Each row of a before or after table is a point. One or more steps were done to the points. Then noise was added and the rows were shuffled. The steps act on how far a point lies along the listed directions, d1 being the first. What was done? A step turns or swaps two directions, mirrors them in a line or flattens them onto one, adds a multiple of one to another, or multiplies one. Angles are multiples of 10 degrees, from the lower direction toward the higher: turns from -170 to 170, lines from 10 to 170 but not 90. Use the fewest steps. Two steps may share a direction if one is a turn and the other turns, adds or multiplies; they go together, in the order done. Otherwise the lowest direction goes first.

Directions:
(1): [2.5 3.0]
(2): [-3.0  2.5]
Before (8 x 2):
[[-1.2 -1.2]
 [ 3.6  6.6]
 [-0.6  1.7]
 [-3.5 -1.1]
 [-1.5 -2.1]
 [-3.7 -0.5]
 [-2.7  2.4]
 [-3.5 -0.6]]
After (8 x 2):
[[ 0.2  1.3]
 [-2.3  2.4]
 [ 0.4  2.2]
 [-3.9  0.2]
 [-1.9  3.0]
 [-1.9 -1.1]
 [-2.0  2.8]
 [-1.8 -7.9]]
Steps: mirror d1 and d2 in the line at 110 degrees

Directions:
(1): [-0.6  3.7 -3.5 -2.2]
(2): [-0.9  3.2  4.3 -1.2]
Before (8 x 4):
[[ 1.4  0.9 -5.9 -1.3]
 [-0.4  6.6 -0.9 -3.7]
 [ 0.2 -4.1 -0.9  1.5]
 [-1.7  1.9 -1.6 -1.3]
 [-0.6 -1.8 -3.7  1.9]
 [-0.4 -0.5  2.5 -2.4]
 [-0.8  3.3  3.4 -1.1]
 [-1.4  5.9 -0.6 -3.1]]
After (8 x 4):
[[ 1.1  3.6 -8.4 -3.0]
 [-0.8  3.2  1.7 -1.6]
 [-0.1 -1.8 -3.0  0.1]
 [-0.2  3.9  1.5 -2.1]
 [-0.2  0.1  6.5  0.9]
 [-0.1 -1.9  3.7 -1.5]
 [-1.6  1.8 -1.3 -1.2]
 [-1.1  1.1 -6.3  0.1]]
Steps: add -1 times d2 to d1

Directions:
(1): [ 2.3  3.6  1.2  1.7  6.2  2.6 -0.2 -0.8 -1.1]
(2): [-4.2  0.7 -4.2  1.9  1.6 -1.9  3.9 -0.9 -2.8]
(3): [-0.9 -4.2  2.9  3.5  1.9 -1.0  1.9 -3.1  3.6]
(4): [ 2.5 -2.4  1.4 -4.7  2.5 -3.8  1.9 -1.0 -2.8]
(5): [-2.2  1.2 -1.3 -4.5  2.3  1.3  2.2  1.1  5.3]
Before (8 x 9):
[[-0.2 -1.7  1.4 -0.3  0.6 -2.3  1.4 -0.6  2.6]
 [-2.7 -0.8 -1.0  2.2 -2.3 -1.0  0.4  1.0  0.0]
 [ 1.0 -0.7 -1.0  0.2 -0.2 -2.0  0.6 -1.3 -1.6]
 [-1.3 -0.3  0.2  0.3 -1.0  1.5 -0.4  0.0  2.4]
 [-2.3 -1.0 -1.5 -0.8 -2.7 -1.3  1.3  1.3  1.0]
 [ 0.3  1.0  1.4 -3.6 -0.6  0.5 -1.8  1.3 -0.2]
 [ 2.2 -1.5  2.7 -3.7 -5.0  2.0 -4.1  3.0  3.4]
 [ 4.9 -2.2  4.6  1.7 -3.3  1.4 -4.9 -0.2  2.1]]
After (8 x 9):
[[10.5 -1.8 10.7 -7.2 -2.4  5.9 -8.8  2.5 12.3]
 [ 0.0 -0.4  0.7  1.9 -0.4 -1.0 -0.3  0.6 -2.0]
 [-2.5  0.9 -2.7  1.3  0.6 -1.6  2.7  0.2 -2.7]
 [-1.6  1.7  0.2 -3.5 -0.3  0.8 -0.6  1.6  0.7]
 [-1.8  0.1 -0.4  1.9  2.2 -1.8  2.4 -0.9  1.3]
 [ 2.6 -0.1  0.7  0.6 -1.2 -0.2 -1.8 -0.7  0.0]
 [ 2.5  1.0  2.7 -7.7 -0.5  3.9 -2.9  3.5  6.5]
 [-2.1  0.0 -1.1  0.0  1.1 -0.1  1.7 -0.6  0.2]]
Steps: flatten d1 and d3 onto the line at 80 degrees; turn d2 and d5 by -60 degrees; multiply d2 by 3; multiply d4 by 0

Directions:
(1): [ 5.6  5.2  1.7 -1.1  1.0 -1.7 -3.6  3.2  0.3 -0.9 -0.6 -1.3]
(2): [ 1.0  2.5 -1.5 -3.2 -5.8  1.8 -0.1 -4.7  0.2 -0.3  1.7 -3.3]
(3): [-0.5 -2.8 -2.5 -3.6 -1.3 -0.6 -5.2  0.2  0.8 -4.1 -0.8  4.2]
Before (13 x 12):
[[ 1.2  2.1  0.6 -0.3 -2.1  1.7  1.0 -3.2  0.0  0.8  0.3 -2.0]
 [ 3.2 -0.7 -1.7 -3.2  0.8 -3.5 -7.6  4.8  1.6 -4.1 -1.5  4.1]
 [-2.2 -1.6  0.5  4.2 -1.4  1.4  4.7 -3.5  0.8  0.0 -0.1 -3.7]
 [-1.2 -0.5  0.4  1.4 -0.8  4.1  3.1 -4.6  0.1  2.7  3.4 -3.7]
 [ 0.1 -0.7 -2.4 -2.3  1.5 -0.8 -5.6  3.4  0.5 -5.7 -1.2  4.9]
 [-0.2 -2.8 -1.6 -0.7  3.2 -1.6 -4.0  1.0  0.5 -2.3 -0.5  3.7]
 [-3.1 -1.3 -2.0 -0.3 -1.8  2.7  0.8 -3.7  1.1  0.5  0.3 -1.7]
 [-3.8 -4.4  1.0  4.8  6.8  0.4  6.6  1.4  0.1  4.3 -3.1  0.5]
 [-0.2 -2.6  0.6 -0.1  6.0 -2.3 -3.5  5.3 -2.3 -1.1 -2.8  3.7]
 [-7.4 -5.6 -0.4  2.2 -1.8  2.3  5.8 -3.1  0.8  2.5  0.5 -0.1]
 [-1.6 -1.1  0.3  0.4 -1.1  0.4  2.2 -2.3  0.4  0.7  2.5 -1.3]
 [-1.7  1.1 -2.3 -1.7 -3.0  2.9  3.5 -3.8 -0.5  1.4  0.3 -4.4]
 [-0.3  0.4  0.6  2.4 -1.6 -0.3  6.0 -1.9 -3.2  3.9  0.1 -3.5]]
After (13 x 12):
[[-5.9 -8.4 -0.4  4.0  8.0 -0.1  4.5  2.3  0.3  2.2 -4.0  4.7]
 [ 0.1  1.2  0.3 -0.2 -2.3  1.8  1.4 -3.6 -0.3  0.5  0.5 -1.7]
 [-2.3 -2.4 -0.1 -0.2 -0.3  0.0  1.1 -1.6  0.5 -0.3  1.9  0.4]
 [-3.2 -3.6 -0.8  0.9 -0.5  3.7  2.0 -4.3  0.5  1.4  2.7 -0.7]
 [ 2.1 -0.1 -0.5 -0.8  3.8 -2.2 -4.6  2.0  0.5 -1.9 -0.5  2.4]
 [-2.9 -3.5 -0.8  2.1 -1.5 -0.1  5.8 -2.1 -3.0  3.0 -0.4 -0.6]
 [-2.7 -1.0 -3.1 -2.2 -2.4  2.3  2.5 -3.4 -0.2  0.3  0.0 -2.3]
 [-7.9 -9.0 -1.5  1.2  1.0  0.9  1.0  0.5  1.4 -0.9 -1.3  5.2]
 [ 3.4  3.8 -0.6 -1.9  1.7 -1.2 -5.6  4.2  0.5 -4.3 -0.9  1.9]
 [-3.8 -4.9 -0.9  3.5 -0.6  0.7  3.1 -2.6  1.3 -1.5 -1.0 -0.1]
 [ 1.2 -0.4  1.4  0.4  5.9 -2.2 -2.8  5.3 -2.4 -0.3 -2.4  1.9]
 [-2.8 -2.3 -2.2 -0.7 -0.4  1.8 -1.5 -1.9  1.3 -0.9 -0.4  0.6]
 [ 6.7  4.6  0.3 -2.4  0.1 -3.1 -5.8  4.5  1.5 -1.6 -0.5 -0.6]]
Steps: add 0.5 times d1 to d2; turn d1 and d3 by -40 degrees

Directions:
(1): [-2.8  2.4  2.3 -3.2 -0.7  3.3 -0.3 -1.5 -0.2  2.2  0.3 -7.3  2.3  0.8
 -3.7 -2.8  3.0 -1.3]
(2): [ 3.1 -0.5 -3.2  3.4  3.7  5.6 -2.1  0.6 -1.1 -1.9 -4.5 -2.2 -1.5  2.6
 -3.4  1.8 -1.7 -0.4]
(3): [ 0.9  2.1  1.0  2.8 -2.8  1.0  2.4  0.4 -7.0  0.6  3.1 -3.3 -0.2 -2.9
  1.2  5.2 -2.1  0.1]
(4): [-1.7  0.3  5.1  0.4  3.4 -3.5 -5.1 -3.0 -4.0 -0.3 -2.7  1.5  0.7 -2.7
 -2.9 -0.7 -2.7  0.5]
Before (10 x 18):
[[-0.5 -0.7  2.2  0.0  3.4  0.8 -1.6 -3.0  3.4 -0.5 -3.9  3.0 -0.6  1.1
  -3.7 -3.6  1.5  1.3]
 [-1.1  1.6  0.3 -2.2 -3.0  1.0  4.3  1.0  1.2  0.8  1.6 -4.2  3.8  1.2
   0.9  0.5  3.4 -0.7]
 [-0.9  3.3  1.4 -1.9 -2.7  2.4 -0.5 -1.1 -5.5  1.5  4.2 -4.3  1.5 -0.4
   2.2  3.6 -0.4 -0.6]
 [-0.1 -4.0 -2.9 -1.2  2.7 -4.1 -0.8  2.3  8.6 -0.8 -3.6  3.4 -0.4  3.3
   1.2 -3.2  0.2  1.8]
 [-1.3  0.2  2.5 -1.7  0.5 -1.7 -1.0 -1.4  0.3  1.2 -0.2 -1.2  0.2 -0.9
   1.0 -1.6  0.5 -0.3]
 [ 3.6 -2.3 -3.3  6.8  4.0 -4.0 -3.2 -0.3 -3.9 -3.2 -3.5  7.7 -3.7 -1.1
   3.3  5.5 -5.2  0.9]
 [ 2.6 -0.8  0.1  0.8  4.7  5.8 -3.2  0.6 -2.1  1.1 -5.5 -5.5 -1.1  1.2
  -5.1 -1.5 -0.5  0.9]
 [-0.8  1.6  0.2  0.5 -4.3  2.6  3.8  0.8 -4.3  3.5  4.3 -5.8  1.3 -2.0
   0.5  2.4  2.2 -0.7]
 [-2.4  1.8  1.5 -2.4  2.4 -0.9 -4.8 -1.4  1.2  1.7 -4.9 -1.3  0.1  1.1
  -3.4 -4.6  0.7 -1.0]
 [-1.0  4.3  3.1  0.9  1.9  3.0 -1.8 -1.2 -5.7 -0.7 -0.6 -5.8  2.9 -1.6
  -4.0  0.1 -2.4  0.3]]
After (10 x 18):
[[  0.5   3.0  -5.8   0.0  -2.0   8.8   2.6   0.6   1.2   1.5   0.3 -10.5
   -0.2   4.2  -1.8   0.7   4.6  -2.7]
 [  0.7  -1.0  -0.8  -0.5   0.5   0.5   2.8  -0.8   6.2  -1.6  -0.9   4.6
   -1.4   1.6  -0.2  -2.7   3.1   1.4]
 [ -0.3  -0.1   2.8   3.9  -0.3  -3.1  -0.5  -1.2  -8.2   1.5   1.5   0.9
    0.2  -5.3   0.8   3.7  -3.1   0.9]
 [ -0.6   0.1   3.7   1.0   2.0  -4.9  -1.6  -0.8  -3.7  -1.1  -1.8   2.7
    2.8  -2.3  -0.2   1.7  -2.3   1.0]
 [ -0.1   1.7   1.5  -0.5  -2.0  -1.0  -1.3  -0.9  -5.6   0.2   4.3   1.2
    0.0  -1.9   4.0   4.5  -2.8   0.4]
 [ -0.8   0.0   1.1  -1.5  -0.3  -2.5   0.1  -0.4   0.9   0.9   1.1   0.3
    0.1  -0.5   3.0  -1.0   0.7   0.1]
 [  6.1  -4.2  -5.3   2.1   0.9   1.1   2.0   4.6   1.7   0.0  -1.2   4.4
   -4.0   1.3   3.8   1.6  -2.4   2.6]
 [ -0.2  -0.4  -2.9  -0.8  -1.5  -3.8   0.5   2.6   5.4   0.6  -1.2   4.7
   -1.7   1.1   3.7  -2.1   1.4   0.4]
 [ -1.5  -2.5  -0.7  -2.1   4.2  -1.2  -3.0   0.9   7.8   0.8  -5.0  -3.4
    0.8   3.7  -3.2  -4.5   1.8   0.7]
 [  3.0   1.0  -2.8   2.2  -2.2  -1.6   3.8   3.3  -1.4  -2.6   3.2   3.5
   -0.4  -1.5   5.4   3.4  -3.2   1.1]]
Steps: turn d1 and d2 by 150 degrees; turn d2 and d4 by 150 degrees
